Each row of a before or after table is a point. The points were changed in one or more steps. Then noise was added and the rows were shuffled. The steps act on columns, c1 being the first. Write out the steps. A step turns or swaps two columns, mirrors them in a line or flattens them onto one, adds a multiple of one to another, or multiplies or shifts one. Angles are multiples of 10 degrees, from the lower column toward the higher: turns from -170 to 170, lines from 10 to 170 but not 90. Use the fewest steps. Two steps may share a column if one is a turn and the other turns, adds or multiplies; they go together, in the order done. Otherwise the lowest column goes first.

Before:
[[ 0.20  0.50]
 [-0.65  0.18]
 [-0.19 -0.05]
 [-0.11 -0.21]
 [-0.73 -0.61]
 [-0.45 -0.16]
 [ 0.23  0.10]
 [ 0.49 -0.18]
 [-0.57 -0.21]
 [ 0.05  0.08]
 [ 0.17 -0.29]
 [-0.61  0.10]]
After:
[[ 0.57  0.20]
 [-0.50  0.22]
 [ 0.65  0.60]
 [-0.21  0.50]
 [ 0.17  0.33]
 [-0.21  0.94]
 [-0.04  0.46]
 [ 0.78 -0.16]
 [-0.20  0.12]
 [ 0.42  0.21]
 [ 0.10  0.24]
 [ 0.64  0.40]]
Steps: multiply c1 by -1; shift c2 by 0.40

Before, 14 rows:
[[-0.01 -0.40  0.09  0.24]
 [-0.23  0.25 -0.33 -0.53]
 [-0.55  0.25 -0.42 -0.08]
 [-0.48  0.20  0.14  0.49]
 [-0.27 -0.08  0.29 -0.16]
 [-0.22  0.17 -0.54 -0.15]
 [-0.34  0.25 -0.34 -0.41]
 [-0.35  0.03 -0.61 -0.18]
 [-0.46 -0.97 -0.42  0.41]
 [-0.39  0.16 -0.24  0.32]
 [-0.27  0.05  0.04  0.20]
 [-0.05 -0.85 -0.33  0.34]
 [ 0.09 -0.28  0.38  0.35]
 [-0.26  0.33 -0.30 -0.13]]
After:
[[ 0.09 -0.28  0.38  0.46]
 [-0.33  0.25 -0.34 -0.53]
 [-0.45 -0.97 -0.42  0.53]
 [-0.25  0.32 -0.29 -0.16]
 [-0.47  0.19  0.14  0.65]
 [-0.27  0.04  0.03  0.27]
 [-0.37  0.04 -0.59 -0.23]
 [-0.40  0.17 -0.24  0.42]
 [-0.28 -0.08  0.29 -0.21]
 [-0.03 -0.85 -0.32  0.44]
 [-0.01 -0.41  0.09  0.33]
 [-0.55  0.26 -0.42 -0.10]
 [-0.20  0.18 -0.54 -0.20]
 [-0.21  0.27 -0.34 -0.70]]
Steps: multiply c4 by 1.3

Before, 11 rows:
[[-0.29  0.15 -0.17  0.32  0.40 -0.40  0.63 -0.34]
 [-0.14  0.65  0.39 -0.20  0.15  0.14 -0.35 -0.36]
 [ 0.06  0.35 -0.48  0.94 -0.52 -0.19  0.33  0.25]
 [ 0.38  0.47  0.27 -0.05  0.13 -0.37 -0.24  0.32]
 [ 0.10  0.06 -0.53 -0.04 -0.27  0.53  0.71 -0.01]
 [ 0.05  0.19  0.27  0.15  0.58  0.63  0.07  0.13]
 [-0.12 -0.22 -0.36  0.27  0.41 -0.41 -0.01 -0.05]
 [-0.14  0.72 -0.46  0.36  0.05 -0.30 -0.06 -0.34]
 [ 0.02 -0.41  0.22  0.08  0.29 -0.01  0.37 -0.07]
 [-0.44 -0.29 -0.60  0.07 -0.30  0.21  0.45  0.56]
 [ 0.25  0.11 -0.14  0.83 -0.02  0.52  0.34 -0.16]]
After, 11 rows:
[[-0.06 -0.35  0.58 -0.02  0.10 -0.29 -0.14  0.73]
 [-0.38 -0.40 -0.44 -0.12  0.20  0.24 -0.13  0.65]
 [ 0.37 -0.12 -0.08 -0.23  0.28  0.30  0.04 -0.44]
 [ 0.09  0.16 -0.08 -0.35  0.55  1.19  0.01  0.19]
 [-0.02 -0.13  0.50  0.06  0.47 -0.04 -0.16 -0.23]
 [ 0.59 -0.32  0.35 -0.18  0.36  0.06 -0.27  0.09]
 [ 0.50  0.52  0.45  0.27 -0.31 -0.09 -0.42 -0.29]
 [-0.25  0.36 -0.24 -0.14  0.10 -0.28  0.33  0.54]
 [ 0.65 -0.02  0.34  0.35 -0.30  0.20  0.11  0.09]
 [ 0.36 -0.14  0.68 -0.51 -0.06  0.49  0.24  0.17]
 [ 0.33  0.27  1.04 -0.42 -0.54 -0.77  0.07  0.41]]
Steps: swap c1 and c7; swap c2 and c8; turn c3 and c4 by -140 degrees; add 1 times c5 to c6

Before:
[[ 0.55  0.12  0.05  0.02 -0.35  0.05 -0.24  0.59  0.15  0.57  0.42]
 [ 0.05  0.11 -0.38  0.58 -0.45  0.26  0.49  0.25 -0.12 -0.08 -0.10]
 [-0.45  0.02  0.12  0.22 -0.32 -0.28  0.58  0.36  0.69  0.06 -0.47]
 [-0.73  0.48  0.25 -0.12 -0.11  0.36  0.65 -0.29 -0.33  0.42 -0.05]
 [ 0.60  0.66 -0.33  0.02  0.09 -0.61  0.24 -0.22 -0.13  0.00  0.13]
 [-0.09  0.17 -0.19 -0.02 -0.12 -0.09 -0.11  0.69 -0.16  0.46 -0.34]
 [-0.07 -0.08 -0.55  0.51  0.01 -0.22  0.32  0.40 -0.07  0.57  0.05]
 [ 0.07  0.31 -0.45 -0.10 -0.29  0.02  0.23 -0.01  0.21  0.61 -0.21]
 [ 1.16 -0.54  0.31  0.02  0.01  0.14  0.30  0.30 -0.15  0.29  0.09]
 [ 0.66 -0.71  0.40 -0.20  0.61  0.10 -0.18  0.09  0.28 -0.33  0.01]]
After, 10 rows:
[[ 0.10  0.19 -0.69 -0.09  0.04 -0.07 -0.11  0.17 -0.22  0.45 -0.35]
 [-0.80 -0.68  0.07  0.39  0.04  0.10 -0.18  0.35  0.13 -0.35 -0.01]
 [ 0.06  0.08 -0.45  0.43  0.48  0.03 -0.23  0.35 -0.03  0.60  0.45]
 [ 0.25 -0.08 -0.65  0.25 -0.35 -0.25  0.34 -0.27  0.15  0.55  0.10]
 [ 0.11  0.28 -0.18  0.02  0.32  0.02  0.29 -0.38  0.39  0.60 -0.23]
 [ 0.57 -0.03 -0.22 -0.23 -0.11 -0.29  0.54  0.26  1.09  0.04 -0.46]
 [ 0.62  0.15 -0.40  0.38 -0.05  0.30  0.49 -0.23  0.27 -0.06 -0.10]
 [ 0.37  0.49  0.40 -0.64 -0.21  0.39  0.67  0.12  0.13  0.40 -0.02]
 [-0.49 -0.54 -0.11  0.90  0.55  0.12  0.33  0.38  0.03  0.30  0.08]
 [-0.32  0.65 -0.01  0.48  0.26 -0.61  0.23 -0.40  0.01  0.03  0.15]]
Steps: turn c1 and c4 by 50 degrees; turn c1 and c5 by 130 degrees; turn c3 and c8 by 60 degrees; add 0.7 times c7 to c9

Before (12 x 18):
[[ 0.02 -0.32  0.67 -0.18  0.27  0.64  0.24 -0.36  0.10  0.43 -0.17  0.36
   0.28 -0.11  0.45 -0.72 -0.15 -0.04]
 [ 0.09 -0.04 -0.11  0.10 -0.16  0.12  0.08 -0.23 -0.14 -0.02  0.07  0.63
  -0.12 -0.22  0.06  0.60  0.03  0.03]
 [ 0.07  0.24  0.17  0.09 -0.13 -0.45 -0.33 -0.71  0.19 -0.38  0.44  0.13
   0.39  0.19 -0.09  0.30 -0.20  0.61]
 [ 0.46 -0.51  0.23  0.37 -0.03  0.11  0.58 -0.58  0.15  0.37 -0.48  0.22
   0.20 -0.27  0.54 -0.05  0.04 -0.04]
 [ 0.17  0.56  0.48  0.42  0.14 -0.63 -0.26 -0.21 -0.15  0.06  0.46 -0.05
   0.14  0.10 -0.62  0.61 -0.41 -0.13]
 [ 0.12 -0.41 -0.19 -0.32  0.50 -0.37  0.14 -0.25  0.00  0.48 -0.59  0.25
   0.36 -0.07  1.20 -0.39  0.25  0.17]
 [-0.45 -0.16  0.14  0.16  0.08 -0.41  0.28 -0.41  0.01 -0.34  0.31  0.29
   0.52  0.12 -0.14  0.78 -0.13  0.02]
 [ 0.72 -0.23  0.22 -0.05  0.14 -0.57 -0.39 -0.26 -0.51 -0.18 -0.58  0.25
   0.80 -0.14  0.16 -0.62  1.15 -1.15]
 [-0.04 -0.03  0.07 -0.13  0.22  0.30  0.37 -0.23  0.36  0.40 -0.16 -0.04
   0.56 -0.55  0.44 -0.30  0.35  0.21]
 [-0.17 -0.14  0.13  0.36 -0.13 -0.26 -0.38  0.03 -0.09 -0.15 -0.08 -0.06
   0.49  0.15 -0.13  0.41 -0.22  0.47]
 [ 0.32 -0.31  0.41 -0.10  0.16 -0.33  0.12  0.16  0.22 -0.19  0.55  0.31
   0.50  0.17 -0.42  0.81  0.24  0.45]
 [ 0.24  0.42  0.02  0.07  0.02 -0.26 -0.14 -0.08  0.29 -0.08  0.02  0.19
   0.77  0.59 -0.06  0.55 -0.14  0.03]]
After, 12 rows:
[[ 0.12 -0.05  0.09 -0.17  0.11  0.12  0.06 -0.01  0.10 -0.21 -0.11  0.17
  -0.13 -0.22  0.60  0.60  0.05  0.02]
 [ 0.32 -0.32 -0.32  0.24  0.35 -0.32 -0.01 -0.19 -0.12  0.11  0.39 -0.37
   0.58  0.18  0.37  0.81  0.38  0.44]
 [ 0.09  0.55  0.02 -0.16  0.34 -0.60 -0.28  0.06  0.42 -0.23  0.35 -0.62
   0.52  0.10  0.01  0.63 -0.33 -0.17]
 [ 0.64 -0.52 -0.08  0.17 -0.40  0.11  0.38  0.35  0.39 -0.57 -0.27  0.57
   0.31 -0.29  0.13 -0.05  0.30 -0.01]
 [ 0.09 -0.27 -0.03  0.10 -0.28  0.67  0.22  0.44 -0.20 -0.36  0.13  0.51
   0.73 -0.14  0.25 -0.69 -0.14 -0.02]
 [-0.31 -0.15 -0.44 -0.02  0.22 -0.41  0.42 -0.32  0.13 -0.41  0.22 -0.07
   0.33  0.13  0.32  0.78 -0.35 -0.01]
 [ 0.09 -0.03 -0.50  0.37 -0.25  0.28  0.36  0.40 -0.11 -0.25  0.13  0.44
   0.28 -0.58 -0.12 -0.28  0.35  0.21]
 [ 0.14 -0.41 -0.41 -0.01 -0.76 -0.37  0.09  0.50 -0.31 -0.24  0.12  1.25
  -0.05 -0.07  0.04 -0.43  0.31  0.17]
 [ 0.22  0.44 -0.74  0.28  0.02 -0.24 -0.18 -0.09  0.07 -0.10  0.04 -0.02
   0.28  0.58  0.19  0.55 -0.03  0.06]
 [-0.06  0.24 -0.30  0.22  0.45 -0.44 -0.34 -0.37  0.08 -0.73  0.11 -0.07
   0.29  0.18  0.13  0.31 -0.19  0.60]
 [-0.27 -0.14 -0.44 -0.09 -0.03 -0.25 -0.31 -0.14  0.36  0.03 -0.15 -0.13
   0.29  0.15 -0.06  0.40 -0.33  0.50]
 [ 0.56 -0.23 -0.67 -0.54 -0.56 -0.57 -0.62 -0.17 -0.05 -0.29 -0.17  0.19
   0.48 -0.12  0.22 -0.59  1.50 -1.18]]
Steps: add 0.5 times c1 to c17; turn c1 and c7 by -20 degrees; turn c3 and c13 by 70 degrees; swap c4 and c9; mirror c5 and c11 in the line at 60 degrees; swap c8 and c10; mirror c12 and c15 in the line at 40 degrees
